Every row gives one point. The points of each table are mixes of a few directions, plus a little noise. How many directions does each table use, and how many do they share? Where both have some left over, give the other angles between the two spaces (their principal angles), to ten degrees, smallest first.
In the rows, 128 means zero.

First:
[[141 166 163]
 [139 161 158]
 [111  78  83]
 [147 185 180]
 [104  56  63]
 [135 148 146]
 [119 102 104]]
Second:
[[127 126 126]
 [110  72  77]
 [124 117 117]
 [151 194 188]
 [112  82  87]
 [151 194 189]
 [122 111 112]]
Directions: first 1, second 1, shared 1

First (7 x 6):
[[104 142 141  51 179 109]
 [199 125 140 110 176 169]
 [176 156 160 178  83 126]
 [ 60 143 160  89 146 161]
 [172  99  95 167 122 142]
 [119 112 109 159 106 125]
 [ 66 118  92 143  84  63]]
Second, 9 rows:
[[ 88 130 131 183 184 109]
 [201 118 128  26  24 161]
 [ 95 142 121 177 179 115]
 [ 87 116 140 182 184 106]
 [113 117 136 146 146 120]
 [135 119 134 117 116 130]
 [127 147 115 133 134 130]
 [118 101 146 137 135 120]
 [187 162 101  54  54 163]]
Directions: first 4, second 2, shared 0; angles 70, 90

First, 10 rows:
[[129 123 133 130 133 124 135 127 121]
 [127 131 123 126 125 131 123 129 132]
 [128 115 142 136 139 117 145 124 107]
 [129 117 141 135 139 119 143 127 111]
 [123 200  39  87  53 189  23 147 249]
 [128 114 146 136 143 115 148 124 104]
 [129 117 142 135 140 118 146 125 108]
 [128 127 129 128 129 128 128 126 126]
 [129 118 139 135 139 119 143 125 111]
 [128 119 140 133 139 121 142 128 112]]
Second (9 x 9):
[[130  97 165 146 160 102 172 119  77]
 [127 138 115 122 117 137 112 130 146]
 [129 122 135 131 134 123 136 126 118]
 [129 109 151 139 148 112 155 123  97]
 [129 111 148 137 145 114 152 123 101]
 [127 148 104 116 108 145  99 134 161]
 [124 183  61  97  72 174  50 142 219]
 [128 134 121 124 122 133 120 130 138]
 [130 109 152 139 148 111 156 122  95]]
Directions: first 1, second 1, shared 1

First, 10 rows:
[[112  94 124  96 125 139  94 138 166 115  96 107]
 [145 157 134 159 130 119 163 119  87 140 162 149]
 [ 96  67 121  65 123 148  64 145 201 105  65  88]
 [127 126 127 126 128 129 122 130 132 129 125 124]
 [145 161 133 162 132 115 162 117  88 140 162 149]
 [112  95 124  96 126 138  93 138 164 115  96 109]
 [106  82 123  84 126 144  79 143 181 109  83 100]
 [168 209 138 212 133 101 214 104  31 160 209 183]
 [164 202 138 201 133 106 205 106  43 155 202 174]
 [105  80 121  81 124 141  79 142 183 110  80  98]]
Second, 11 rows:
[[108 130 144 127 151 129 154 154 138 164 107 155]
 [ 94 100 131  87 148  91  99  68  93  82 184 138]
 [154 157 121 179 111 193 152 210 159 144  91  97]
 [186 155 125 130  56  57 102  58 135 214  58 171]
 [167 137 123 117  75  64  98  56 122 166 101 153]
 [170 149  93 159 141 172 119 111 143 171  71 125]
 [116 182 122 185 125 215 101 181 131 168  79 141]
 [ 96  79 129  89 193 119 156 119 120  71 186 110]
 [100  87 148  97 161 108 178 162 134  82 179 109]
 [110 130 140 128 118 131 125 148 121 107 150 123]
 [108 103 131 112 129 131 124 140 111  40 203  85]]
Directions: first 1, second 5, shared 0; angles 80
